Every row gives one point. A path goes straight from each point to the next, and from the last back to the first. The post is the endless flat space through its rows: a point in 2 columns, a line in 3, a plane in 4, and so on, so that a path can go around it. How many times does the path go around the post? Going back the other way cancels.

Post (1 x 2)
[[ 0.14 -0.01]]
Path (23 x 2)
[[ 0.15  0.33]
 [ 0.32  0.02]
 [ 0.35 -0.15]
 [-0.03 -0.24]
 [-0.45  0.13]
 [-0.08  0.58]
 [ 0.28  0.27]
 [ 0.34  0.13]
 [ 0.04  0.34]
 [-0.36  0.08]
 [-0.45 -0.14]
 [-0.27  0.43]
 [-0.05 -0.05]
 [ 0.11 -0.26]
 [ 0.27 -0.19]
 [ 0.46  0.30]
 [ 0.05  0.30]
 [-0.13  0.29]
 [ 0.47  0.51]
 [ 0.47 -0.15]
 [ 0.40 -0.49]
 [-0.36 -0.30]
 [-0.35  0.16]]
Times around: 1

Post (5 x 6)
[[ 0.10 -0.21 -0.52 -0.08 -0.50 -0.38]
 [-0.05  0.16  0.03 -0.08 -0.24  0.03]
 [ 0.11  0.13  0.41  0.14  0.77  0.32]
 [ 0.13 -0.27  0.08  0.03 -0.39  0.19]
 [ 0.00 -0.06  0.20  0.39  0.13  0.44]]
Path (28 x 6)
[[ 0.32  0.01  0.60 -0.17  0.37  0.00]
 [ 0.55 -0.14 -0.26 -0.28 -0.07 -0.37]
 [-0.09  0.27 -0.41  0.02  0.27 -0.13]
 [-0.26 -0.11 -0.38 -0.12  0.48 -0.09]
 [-0.18 -0.08 -0.15  0.28 -0.18 -0.10]
 [ 0.16  0.07  0.40  0.24 -0.05 -0.21]
 [ 0.15  0.05  0.16  0.19 -0.17  0.31]
 [ 0.08 -0.12 -0.04  0.12  0.11  0.62]
 [ 0.00 -0.23 -0.35  0.27  0.08  0.10]
 [-0.22  0.26 -0.28  0.11  0.15 -0.25]
 [ 0.34 -0.16  0.73 -0.11  0.38  0.07]
 [ 0.75 -0.60  0.33  0.16 -0.02  0.24]
 [ 0.07 -0.20 -0.34  0.09 -0.40  0.13]
 [ 0.00 -0.35 -0.29  0.05  0.20  0.30]
 [ 0.08 -0.56 -0.24  0.40  0.33 -0.14]
 [-0.48  0.24 -0.61 -0.18 -0.10 -0.32]
 [-0.15  0.36 -0.25  0.20  0.16  0.33]
 [-0.11  0.48 -0.21  0.18  0.43  0.09]
 [ 0.11 -0.65 -0.14  0.21  0.63  0.53]
 [-0.15 -0.08 -0.29  0.53  0.43  0.04]
 [-0.04  0.01 -0.06  0.05 -0.58 -0.38]
 [ 0.43 -0.01 -0.26 -0.10  0.58 -0.48]
 [-0.10  0.28  0.23  0.43  0.17  0.58]
 [-0.07 -0.08 -0.15  0.38  0.65  0.48]
 [-0.36  0.31  0.20  0.11 -0.27  0.37]
 [ 0.13 -0.42  0.52  0.27  0.09  0.26]
 [-0.24 -0.23  0.06 -0.05  0.11  0.25]
 [ 0.17 -0.44 -0.07  0.06 -0.27 -0.07]]
Times around: 4

Post (8 x 9)
[[-0.26 -0.01 -0.11 -0.12  0.46  0.55 -0.42  0.31 -0.30]
 [-0.12  0.18 -0.05  0.01 -0.33 -0.13  0.02 -0.12 -0.52]
 [-0.04  0.10  0.03  0.11 -0.56  0.11  0.02  0.08 -0.16]
 [-0.12  0.11 -0.53  0.25  0.09 -0.62  0.22 -0.09  0.06]
 [ 0.09  0.12  0.14 -0.40 -0.11 -0.23 -0.05  0.07  0.34]
 [-0.26  0.01 -0.08  0.20 -0.39 -0.58  0.35 -0.12  0.16]
 [ 0.12  0.04  0.24 -0.04 -0.28  0.31 -0.15 -0.34 -0.13]
 [ 0.20 -0.29 -0.03 -0.04  0.25  0.20  0.32 -0.16 -0.51]]
Path (27 x 9)
[[-0.05 -0.14  0.07 -0.05  0.00  0.26  0.25  0.05 -0.23]
 [-0.12 -0.04  0.34 -0.12  0.33  0.62 -0.27 -0.15 -0.08]
 [ 0.42  0.36 -0.06  0.02 -0.60 -0.06  0.57 -0.45 -0.41]
 [-0.33 -0.14  0.19 -0.01 -0.30 -0.33  0.25 -0.34  0.52]
 [-0.61 -0.11 -0.48  0.16  0.11 -0.19  0.03  0.59 -0.51]
 [-0.13  0.11 -0.08 -0.41  0.38 -0.51 -0.56  0.02 -0.06]
 [-0.40 -0.27 -0.07  0.33 -0.48  0.18  0.11  0.30 -0.21]
 [ 0.66  0.33 -0.20 -0.08 -0.66 -0.28  0.16 -0.46  0.04]
 [ 0.03  0.30  0.32 -0.32  0.43  0.18 -0.35 -0.80  0.11]
 [-0.59  0.14 -0.33  0.20  0.10 -0.57  0.19  0.38 -0.19]
 [-0.03 -0.25 -0.06  0.37  0.26 -0.03 -0.22 -0.09  0.46]
 [ 0.41 -0.03 -0.26 -0.25  0.03  0.22 -0.22 -0.02 -0.55]
 [-0.08  0.05 -0.23  0.57 -0.41  0.54 -0.17 -0.58 -0.18]
 [ 0.01  0.01  0.25 -0.35  0.40  0.30 -0.17 -0.56 -0.19]
 [-0.41  0.06 -0.02  0.29 -0.06 -0.30  0.51  0.46 -0.14]
 [ 0.01  0.21 -0.03  0.20 -0.44 -0.19 -0.22 -0.12  0.23]
 [ 0.35 -0.33 -0.17 -0.23  0.00 -0.19  0.03 -0.17 -0.01]
 [ 0.00  0.25 -0.18  0.10 -1.08 -0.09 -0.11 -0.25  0.03]
 [-0.11 -0.02  0.05 -0.22 -0.06 -0.08 -0.01 -0.12  0.24]
 [ 0.36 -0.23 -0.26 -0.23  0.11 -0.05  0.38 -0.08 -0.76]
 [ 0.23  0.10 -0.21  0.03 -0.12 -0.17 -0.25  0.06 -0.33]
 [-0.04 -0.03  0.02  0.09  0.14  0.08 -0.02  0.27  0.04]
 [ 0.44 -0.11 -0.11 -0.37  0.13 -0.02  0.58  0.23 -0.52]
 [-0.09  0.51 -0.61 -0.06 -0.29 -0.42 -0.11 -0.14  0.45]
 [-0.19 -0.38  0.13  0.06  0.05  0.55 -0.07 -0.30 -0.38]
 [-0.50 -0.65 -0.10 -0.10  0.34 -0.35  0.39  0.77 -0.27]
 [-0.24  0.01  0.25 -0.24 -0.18  0.31 -0.33 -0.15 -0.03]]
Times around: 1
